Each row is a point. Each copy is the shape, with its points in the same order, stretched, turned, moved and blurred by noise. Say if it was mirrored as well.

Shape (7 x 3):
0.4	1.4	-2.1
0.6	4.0	5.5
-0.7	-4.4	2.0
-0.5	-11.8	1.3
3.3	2.8	-0.2
3.1	0.9	0.2
-0.6	3.3	0.5
Copy 1 (7 x 3):
2.2	-1.9	-2.9
-4.1	0.5	-0.4
4.8	1.1	3.6
11.6	1.1	9.0
0.3	-4.6	-2.2
1.7	-3.8	-0.6
-1.1	-0.3	-2.7
Copy 1 is: mirrored
Copy 2 (7 x 3):
-0.4	1.4	-3.1
-2.2	7.1	3.0
-0.1	-2.0	3.9
2.5	-9.4	7.0
2.8	4.3	-2.6
2.8	4.0	-1.6
-3.4	3.5	-1.7
Copy 2 is: only turned

Shape (9 x 6):
4.5	-5.2	8.2	-3.6	4.8	1.7
-8.7	1.7	-1.0	1.7	-5.6	-2.5
-3.3	-0.8	0.3	-3.9	-1.8	-1.7
4.5	-1.6	5.1	-4.5	5.6	0.0
3.3	-4.7	-0.8	3.8	-1.0	3.5
-3.5	5.5	-0.6	-3.3	-4.0	-1.0
0.0	-0.8	2.8	-1.9	7.1	0.5
-4.2	1.4	-2.3	-5.3	-1.3	-5.9
3.9	-1.6	1.1	8.4	-4.7	-2.5
Copy 1 (9 x 6):
-3.3	-10.5	-3.7	-2.2	-3.6	-1.7
-1.1	7.2	0.1	6.0	2.1	-4.7
-0.6	2.1	-2.8	1.4	1.0	-2.2
-0.2	-7.9	-3.6	-2.8	-3.6	-0.3
-2.6	-3.1	2.8	2.0	-1.7	3.6
4.4	4.2	0.7	-0.4	0.5	-2.5
0.6	-5.0	-3.5	1.2	-5.6	0.9
3.5	3.5	-4.5	2.5	3.8	-1.3
-1.7	-5.2	7.6	5.7	3.5	1.4
Copy 1 is: mirrored
Copy 2 (9 x 6):
-1.9	-4.4	3.9	4.2	-2.3	7.2
-0.3	1.1	-1.1	4.3	4.5	-9.2
0.7	-2.2	-2.3	4.0	1.0	-4.8
0.4	-3.8	1.5	3.2	-1.1	6.8
-5.8	-1.4	3.6	-1.3	1.1	1.0
1.0	2.4	-3.9	3.9	2.2	-3.0
2.9	-0.7	4.9	1.8	-1.3	4.0
3.3	-4.3	-5.8	2.1	3.5	-7.9
-7.0	-1.1	1.4	-0.2	7.1	1.9
Copy 2 is: only turned
Copy 3 (9 x 6):
0.7	-2.2	-0.5	-3.6	-10.3	-3.2
-2.6	6.4	2.0	0.3	7.5	0.8
-3.8	2.4	0.6	0.5	2.2	0.3
0.3	-3.5	-1.0	-0.4	-7.4	-3.7
5.5	-3.2	-4.7	-5.8	-3.3	0.6
-1.1	3.6	-3.1	3.7	3.7	0.1
0.9	-3.0	2.0	0.9	-4.0	-2.2
-8.2	2.1	2.0	2.5	6.3	-1.2
7.3	-0.5	-4.7	-8.2	-0.3	-5.0
Copy 3 is: mirrored

Shape (14 x 8):
-2.0	-2.4	0.9	-2.7	3.8	3.2	-2.0	0.5
-3.2	-3.3	-2.1	-2.4	1.0	-0.2	5.9	2.5
-3.9	-4.1	-3.6	1.8	2.2	1.9	-4.4	2.3
0.8	-3.7	-3.8	-2.8	1.1	4.6	2.0	-2.5
0.2	1.1	-2.7	-2.5	-2.5	-1.4	-0.6	1.5
15.3	-0.2	-0.9	-0.6	3.6	0.3	3.5	2.2
-4.1	-1.5	5.9	-1.2	0.6	-1.4	-2.8	2.0
-0.2	-3.9	-0.2	3.5	-1.0	-1.0	-3.6	1.0
-2.5	-1.0	-0.6	10.7	-1.9	0.9	1.3	-1.6
-2.9	4.8	-1.8	1.7	-0.4	3.4	-0.7	3.1
-3.3	-2.8	-0.7	-0.9	1.7	1.4	-3.2	3.0
-2.3	-3.5	-3.9	-3.6	2.0	-2.0	-2.6	-3.6
2.8	-3.7	-1.4	4.4	2.2	-1.3	4.1	-5.4
-3.6	11.9	-1.2	5.9	-0.2	-2.3	5.1	1.5
Copy 1 (14 x 8):
-0.3	0.1	-2.3	0.6	-2.3	-4.6	0.2	1.3
-7.3	-1.8	-0.5	-0.8	-0.8	-0.3	-8.0	0.6
-3.7	-6.3	4.7	4.3	-0.5	-4.9	1.4	1.5
-5.4	-0.5	1.7	-4.6	-2.1	0.3	-0.9	4.3
-3.8	3.5	2.2	1.7	0.1	2.9	0.1	-2.5
-1.7	3.9	-1.7	-12.6	7.4	5.1	5.5	-1.7
3.5	0.9	-2.3	6.4	-0.3	-3.3	-3.1	-2.6
-0.4	-4.7	6.4	3.5	2.5	0.0	0.5	-0.6
-1.6	-11.6	5.9	3.2	-1.7	2.1	-3.6	-0.5
-3.9	-1.0	-4.0	4.1	-3.7	0.5	2.5	-3.1
-2.0	-1.6	0.5	4.1	-0.4	-4.0	0.3	0.4
-1.4	1.1	7.7	-1.2	-3.2	-3.2	-1.4	1.4
-0.6	-5.2	7.9	-7.1	-0.9	1.6	-4.8	1.7
-2.3	-0.4	-3.4	1.5	-7.7	3.7	-1.7	-9.7
Copy 1 is: only turned
Copy 2 (14 x 8):
-4.2	4.1	1.8	0.5	-1.0	2.3	-2.0	-3.5
3.9	6.0	3.6	4.8	-5.4	4.8	-4.6	-3.4
-2.8	6.1	-0.5	7.1	3.8	3.4	-3.2	-0.9
-2.2	0.0	-1.5	4.0	-4.9	4.5	0.4	-5.3
0.1	-0.5	-4.0	1.9	-0.4	1.6	-3.9	-0.1
-3.1	-3.8	-1.4	4.6	-11.2	-13.0	6.1	1.2
0.1	7.6	4.0	-3.4	-0.2	3.1	-3.4	0.3
-1.1	5.7	-0.2	3.9	0.4	3.4	0.7	4.3
6.6	5.8	0.9	7.0	5.0	2.6	5.3	3.2
1.3	3.1	-4.6	3.6	7.5	-2.2	-3.8	-4.5
-2.8	6.8	1.2	3.4	1.1	2.9	-4.9	-1.1
-2.9	-3.2	1.4	3.7	-2.1	8.5	-1.5	1.2
3.0	-1.9	4.7	6.3	-6.3	3.6	6.8	3.6
10.3	-1.3	-0.5	3.8	9.4	-5.2	-1.3	-1.1
Copy 2 is: only turned
Copy 3 (14 x 8):
1.9	2.0	0.4	-3.6	0.2	3.4	-0.2	3.3
8.3	3.5	-0.6	-1.9	-1.6	1.5	-6.4	2.1
2.4	-1.9	-1.8	-5.8	2.6	2.4	-4.4	5.1
3.3	-0.8	0.9	-6.4	-4.0	3.4	-1.8	0.5
0.2	-2.2	-1.5	-0.2	-2.7	-2.1	-1.3	0.5
4.5	-7.0	0.7	1.7	-4.5	-2.7	17.2	-3.6
1.4	2.7	-1.6	1.4	1.3	4.7	-1.6	5.5
1.3	-4.1	-2.5	-1.7	0.6	4.4	-1.7	4.6
3.1	-4.9	-4.5	-1.0	3.6	7.4	-3.8	-0.5
-0.6	-0.8	-4.5	-1.1	3.0	-1.7	-0.5	-2.8
1.9	0.8	-1.5	-3.5	1.3	1.7	-3.2	4.7
1.7	-1.5	4.4	-3.6	-3.3	2.1	-4.3	3.9
6.1	-4.7	3.1	-1.4	-1.8	7.0	0.4	-0.5
1.9	-1.7	-2.5	7.1	4.6	-4.0	0.0	-9.0
Copy 3 is: mirrored
